Rows are points. The last column is the point's height on a tilted bowl or saddle (a function of degree 2), plus a little noise. Along how many of its main directions does it bend up, bend down or stay straight?
(in the rows, 128 means zero)

Points (11 x 3):
[[130 163 115]
 [134 127 131]
 [ 94 126 125]
 [140 137 127]
 [127 143 129]
 [121 150 126]
 [100 131 127]
 [110 174 106]
 [179  68  71]
 [195 178  45]
 [101  97 120]]
Directions: 0 up, 2 down, 0 straight

Points (16 x 4):
[[128 124 169 139]
 [167  89  57 157]
 [153 125 117 152]
 [144 154  53 187]
 [126 156 129 130]
 [148 151 135 141]
 [140 132 118 145]
 [141 112 115 144]
 [ 81  85 111 153]
 [158  94  97 151]
 [210  83 141 199]
 [127 107 101 142]
 [137  91 149 149]
 [129 103 144 144]
 [139 132 109 148]
 [119  69 187 178]]
Directions: 2 up, 1 down, 0 straight

Points, 23 rows:
[[135 159 167 114 147]
 [160 123 146 182 126]
 [140 112  74 113 122]
 [122 178 146  97 159]
 [141  95 142 117 124]
 [156 170 112  71 188]
 [139 122 131 111 122]
 [110 140 173 143 138]
 [163  95 118 138 116]
 [156 114 143 186 122]
 [ 88  84  34 102 160]
 [153 153 148  91 154]
 [136 101 131  87 135]
 [138 126 116 119 117]
 [124 131 160 123 127]
 [150 112 169 137 135]
 [111  78 128 137 118]
 [191 129 176  91 190]
 [145 113  75 157  94]
 [126 102 164 125 126]
 [148 184  67  91 202]
 [ 99 172 149 140 152]
 [185 145 161  74 194]]
Directions: 3 up, 0 down, 1 straight

Points (48 x 7):
[[ 95  47 109 121  92 139 110]
 [126 141 105 136 136 197 122]
 [113 131 110 127 112 107 108]
 [173 131 165 128 158  67 147]
 [196 122 113 135 168 158 127]
 [118  75  53  91 125 130 139]
 [108  27  96 171 119 118  75]
 [103 105  71 159 117 166 155]
 [124 136 109 142 105 166 121]
 [ 57 174 144  90 181 127 104]
 [157 149 153 122 174 126 113]
 [166 114 117 141 142 128 121]
 [129 169 146 184 172  92 108]
 [125 108 143  67 131 101 124]
 [151 134 132 147 136 135 109]
 [119 168 148 141  94 183 110]
 [151 113  80 174 132 180 134]
 [121 166 126 159  89 128 107]
 [ 99 114 117  98 147  89 122]
 [122  99 170 126 103  74  91]
 [138  88  71 131 175 101 154]
 [157 180 153  92 140 102 129]
 [142 190 182 159 129 116 105]
 [154 166 145  70 154  58 198]
 [108  91 139 169 123  93  80]
 [116 131 105 116 121 106 111]
 [126 109 155 114 146 179 121]
 [145  70 118 136 165 124 132]
 [170 105 176 132 133 144 118]
 [103 131  89  86 138 109 117]
 [113 154 121 111 152 147 107]
 [115  93 140 151  90 114 101]
 [103 146  87 121  89  62  82]
 [158 137 117 134 107 115 108]
 [135 153 171 135 163 176  77]
 [165  75  89 106  69 135 139]
 [130 132 169 130 165 142  97]
 [115 132 110  91 106 128 102]
 [ 97 103 187 183 116 153 109]
 [130 144 150 133 125 127 112]
 [128 134  80  94 150 143 123]
 [ 79 103 123 140 143 115 117]
 [134 105 114 188 125 158 125]
 [135 146 134 166 134 151 105]
 [132 135 107 100 104 145 107]
 [117  91 137 122 138  91 103]
 [142 120 160 221 147  88  45]
 [ 88  58 154  32  79  90  17]]
Directions: 3 up, 3 down, 0 straight
